Every row gives one point. The last column is the point's height on a tilted bowl or saddle (a function of degree 2), plus a little noise. Along how many of its main directions does it bend up, bend down or stay straight?

Points (15 x 4):
[[ 19.7   0.0  23.4 -21.9]
 [-13.5  18.1  21.3 -10.0]
 [ -8.4  22.7 -15.3   6.5]
 [-10.8  19.5  13.2  -9.7]
 [ -7.0  -1.4 -18.4   8.5]
 [ 21.0   5.1 -20.0  15.5]
 [ 24.9 -12.1  11.6 -10.0]
 [-17.6   3.6  14.9 -12.4]
 [ -3.9 -21.4  23.3 -27.8]
 [-31.3 -25.6 -10.2  13.8]
 [-20.2  -5.2  -6.5   4.1]
 [-11.8 -12.1  15.6 -20.4]
 [ -4.8  11.7  13.9 -15.9]
 [ -4.0   6.1  24.9 -21.5]
 [ -0.8 -20.5  15.8 -21.4]]
Directions: 2 up, 0 down, 1 straight

Points, 23 rows:
[[  9.3  -2.6  12.9  -6.5 -12.4]
 [-33.2  21.1   8.9  -0.9 -15.0]
 [ 40.9  10.2  -5.2  17.3 -47.0]
 [-14.1   1.9 -24.8  31.1  30.3]
 [ 17.7 -25.2  22.2 -14.0  -2.9]
 [ 17.6  39.6 -10.5  -0.2  10.3]
 [-18.7 -12.6   8.2  12.8   7.7]
 [ -4.0   4.3  -3.5  30.6  10.0]
 [-10.5  11.8  -1.3  21.2   8.6]
 [-17.2   0.8   4.8  -7.9 -11.6]
 [ -3.2 -45.8   7.0   0.2  22.9]
 [  6.8  28.0  -7.0 -10.0  -0.6]
 [  5.1  18.2  -3.5  -2.8  -6.9]
 [  4.7  -4.2  -6.8  -9.1 -10.0]
 [  0.4  10.1  26.4  -0.6  -5.5]
 [ 20.2 -13.6  10.0  12.4 -23.1]
 [  5.4  25.5  29.6 -12.2  -0.3]
 [-15.8  -0.9 -17.3 -17.4  -5.9]
 [  6.6 -13.0  31.0 -10.7  -1.5]
 [ -0.4  -4.8  -3.4  -1.4  -8.5]
 [ 26.5 -16.5  24.2  -4.9 -16.7]
 [ -3.1   6.7   6.0  -7.4 -11.0]
 [ 11.5   0.6 -11.8  11.8 -12.7]]
Directions: 3 up, 1 down, 0 straight

Points, 42 rows:
[[-35.0  -3.1  -4.7  14.1  -6.0 -13.0  28.1]
 [ 10.8   0.7  17.1   5.2  -6.0  19.1   0.8]
 [ -6.0   6.7 -18.7   1.3  15.7  -9.8   1.2]
 [ 11.5  15.3  28.5 -30.6  13.9  -3.8  18.1]
 [ 19.9  11.9  -9.6  14.2  19.2  10.7   7.0]
 [ 24.1  -0.6  14.9  -5.4  11.9  37.8  12.1]
 [-23.7  -7.1  18.1  10.6  16.0  -4.4   1.2]
 [ 10.2   1.1  -6.3 -10.1 -13.2  22.9   2.7]
 [-23.6  -1.2 -35.8  10.0  -6.3  -4.1  31.5]
 [ 22.4   0.2  28.1  -4.3  -8.9   0.0   6.3]
 [  4.9 -30.4  -8.6  22.6  19.3  -9.4 -11.7]
 [ -2.4  -3.5   8.8   2.7  -2.9  11.0  -6.0]
 [ -5.1  24.1  10.7 -27.6   6.3   8.4  15.4]
 [  1.5 -35.9   2.5 -27.3  -6.0 -21.2  23.0]
 [-19.0  -6.0   6.3  -6.4  11.0 -21.1   4.4]
 [ 11.2 -36.4 -19.6  23.2   7.2  16.4   1.4]
 [-20.5 -15.6  21.5 -25.7  -9.8  17.8  27.0]
 [  0.7   2.3  -5.3   6.1  22.8  10.9 -11.3]
 [ 18.4  10.0  18.5  -9.4  -1.8   3.3  -0.2]
 [ 27.7  -2.4  -8.5   6.2 -28.9  -1.8  13.5]
 [ 11.6 -35.3  11.7  21.3  41.5  -2.8 -18.4]
 [  4.0  -0.3  -3.6   5.9  15.5  20.6  -8.4]
 [-14.6   8.0   2.7   1.5  19.4   6.1  -4.0]
 [ -6.1 -18.4  -2.9  -4.4  18.3  16.0 -16.2]
 [-12.4  -3.5 -26.7 -33.0  11.5   6.1  20.6]
 [ 29.8 -19.2 -38.2 -12.1  21.9 -25.1  26.9]
 [  0.5  -5.6 -15.0   4.9 -12.5  13.1   2.4]
 [ -1.0  10.9  -2.0  21.2   1.2 -19.9  17.2]
 [-10.6  -6.6 -19.0   5.5  18.4  -6.9  -7.5]
 [-10.1  -6.6 -11.2   4.8  15.6  -0.6 -11.4]
 [ 18.2 -25.3 -57.2   1.4  10.0  -0.7  32.0]
 [-12.2  -5.2   8.3   8.5 -11.7 -24.2  16.0]
 [-12.1  -4.0   8.3   9.9   0.8  -1.8  -2.2]
 [ 20.7   1.0  -8.9 -13.4   2.8 -42.9  29.2]
 [ -2.5  16.2   7.5  -4.1 -12.8 -16.3   9.9]
 [-13.4   6.0 -18.7  -1.0   5.4  -2.0   4.7]
 [ -5.7  29.5  10.8  17.3  19.8  -8.6  24.5]
 [  1.0  -6.2 -40.6  -7.0   6.5  20.1  17.0]
 [ 15.8  12.8 -13.4   3.3   6.4  22.8   8.2]
 [ -7.5   9.6  -4.8   7.6  -9.0  26.9  13.3]
 [ -5.2  -1.8 -11.8   8.3  -0.7 -25.8  10.4]
 [  9.9  34.0 -12.6  -9.0 -13.3  20.7  24.5]]
Directions: 5 up, 0 down, 1 straight

Points:
[[ 33.5  31.5   2.0 -24.1  12.5  -3.5  -4.6  -3.5 -20.4]
 [ -2.8   7.9   2.3   3.6  -0.5  -8.8   0.6   8.6   0.5]
 [ 13.2  13.1 -15.1  32.9  11.9   1.1  -3.2   2.9  -0.5]
 [-20.9   0.7  12.0   6.0  -9.7  -0.7  22.0 -16.5 -10.0]
 [  3.9 -17.7   1.9 -18.9  -7.3  -9.0  31.6  10.9 -12.7]
 [ 34.9   7.3   5.4 -14.7   5.2  24.7  -7.5  26.7  -4.3]
 [ -4.9  14.9  11.7  -3.4  -3.6   7.3  10.4 -11.4  -2.3]
 [  3.5 -25.9  23.7 -10.7  47.5   7.6 -31.9  -2.1 -20.2]
 [ 21.8 -10.5   7.0  22.1 -22.2 -16.2  -6.8 -37.1 -36.1]
 [-11.0  12.3 -19.8  15.8   7.8 -28.3  -6.9  -1.1 -17.4]
 [ 13.9  14.6  19.3 -22.0  28.5   1.7   3.7 -13.9 -11.9]
 [  8.4  -9.0  -4.3 -25.4  -1.2   4.1  15.4   5.5  -7.2]
 [ -2.9   0.6  15.3  14.6  19.7 -34.0   2.6  11.3 -11.5]
 [ -1.2   3.3  21.0 -11.0  -5.0  23.6   0.3  15.7   1.0]
 [  2.5  14.4  12.1 -35.4  -1.9  -3.5  18.3   9.6 -16.6]
 [-19.0   2.6 -17.6   2.8  13.7  -7.0  28.8  37.3 -10.0]
 [ 14.0   7.3   3.3 -14.6  -7.0 -28.3  19.8  14.8 -15.8]
 [ 20.3 -22.7  -7.1  -9.1 -19.7 -12.2  16.0 -12.9 -25.4]
 [ 12.9 -11.4  20.5  18.1  26.9  -6.3   0.0   1.7  -1.4]
 [  0.1 -13.3 -28.6  -0.1  38.3  -9.9 -29.5  -9.4 -19.0]
 [ 21.4   1.0 -13.9   0.3  -6.5  -2.2  11.7  14.5  -1.7]
 [ -1.2  10.1 -12.3   0.6   8.0  19.0   7.5  -8.0   4.0]
 [-28.2  -5.1  -2.6   1.6  22.0  -2.8   2.1  11.9  -6.8]
 [ -6.4 -12.1  -8.5 -34.3 -10.1  -0.4  -1.0  10.5 -17.2]
 [  3.6  19.4 -18.2 -16.1  -6.5  24.7   7.5  13.7  -5.5]
 [-15.3  16.8  24.9   4.2   2.6   0.2   7.4  17.4   0.2]
 [ -1.0 -16.9  -2.3 -15.9  -7.7  -6.7   0.5  12.9  -7.6]
 [ -3.5  14.7 -11.2 -10.3  -7.0  -7.0  19.1   5.2  -8.4]
 [ -0.6   8.7  14.6  -6.1   1.2  13.0  -2.5  34.2   2.4]
 [-13.3  -3.9 -15.5   7.4   3.6 -20.4  26.5  18.8 -10.0]
 [ 19.0 -14.2  -5.1  -0.3   4.5 -38.5  -3.9 -27.7 -41.0]
 [ 10.2  -4.7  15.8 -22.7  14.2   5.2  -6.1   8.4  -5.0]
 [ -0.1 -12.8  -2.9  -4.4 -32.4   9.2 -29.6  -5.3 -17.0]
 [ -2.7  14.4 -28.8   9.8  16.1   5.2  11.4  31.2  -5.0]
 [ -0.6  -7.6  15.5  11.7  -7.0   9.7 -10.9  -4.2   1.4]
 [-28.4  -2.3  12.7   2.2  -6.3  25.1  16.3   1.6  -1.3]
 [-16.1  34.6  -6.0  -2.1  27.1 -13.8   5.0 -11.7 -19.7]
 [ 11.1 -11.8 -19.7  27.5 -12.2  35.1 -20.9   5.9  -6.0]
 [  8.4   4.5   6.4 -11.5   9.5   1.8 -25.3  11.8  -4.2]
 [ 40.7   6.8  22.5  -1.3   1.5 -21.2  17.9  12.1 -12.0]
 [ 36.5  14.8 -14.6 -25.9  -3.8 -11.4  -2.1  -3.9 -27.5]
 [  2.8 -26.3 -12.8 -27.2 -20.7   3.8  32.5   9.6 -21.3]
 [ 16.2  12.3  12.1  -8.5   6.1 -22.1  -9.1   2.0 -12.8]
 [  1.9  33.3  -6.8   2.0   9.8 -16.4  27.6  28.4  -8.6]
 [  3.8 -22.8  42.2  11.6 -19.2   9.0   9.7 -11.8 -16.2]
 [ -1.7  35.6 -13.6 -13.7  -9.3 -20.5 -29.5   0.5 -30.8]
 [ -6.1 -41.6  -8.3  12.1  14.4  15.7   1.1 -16.2  -6.6]
 [-17.7   3.7   2.4 -12.2 -13.3  -4.1 -15.6   5.1 -10.4]
 [ 14.6  -5.0  -5.0  -3.8  -3.4 -15.9  -8.3  -3.0 -10.1]
 [ -4.8  35.9   8.2  -6.2  18.3   6.1   7.9  -6.7  -6.2]
 [ 22.2  24.8 -13.8 -32.5  19.8 -30.9 -23.9 -12.7 -47.4]
 [  4.0 -17.4  12.1  15.3   2.9  16.3  -6.9  -4.7   3.6]
 [ -1.4  37.7 -17.6   6.0  -1.1  -2.7 -10.8   8.3 -10.3]
 [ -4.8  -9.4  -6.9  23.5   1.6  -7.2 -16.5 -24.9 -11.2]
 [-18.3 -34.1  10.7   0.3   5.7   1.5   5.6 -24.5 -14.3]
 [-18.5 -12.1 -11.2   2.2 -29.3 -26.9  -7.6 -23.3 -35.4]
 [-14.8  16.6  -3.2   0.6  -8.8  28.1   6.4  16.6  -0.5]
 [ -2.3 -19.3  -9.1  -3.4  30.6  17.1   6.7 -11.0   1.5]
 [  3.0  -2.8  13.8 -27.1 -30.0  31.6  19.4 -12.5 -19.5]
 [ 19.5 -24.2   6.6  27.0  15.6 -14.6  26.8  -7.1 -15.4]
 [-11.4 -28.4 -10.8 -13.7 -15.7 -17.9   1.1  -2.7 -22.6]
 [-16.0  25.2 -16.1 -29.2  17.4 -10.8  -6.2  22.2 -25.3]
 [ 15.0 -14.4  16.4   8.5   5.6   4.6  -2.4   9.8   4.2]
 [ -7.6  -4.2  18.6  12.9 -11.1 -10.1   5.4   2.9  -2.4]
 [  6.0  -4.1  -6.0  33.6   7.2  -9.3  17.4 -11.5  -9.1]]
Directions: 0 up, 7 down, 1 straight
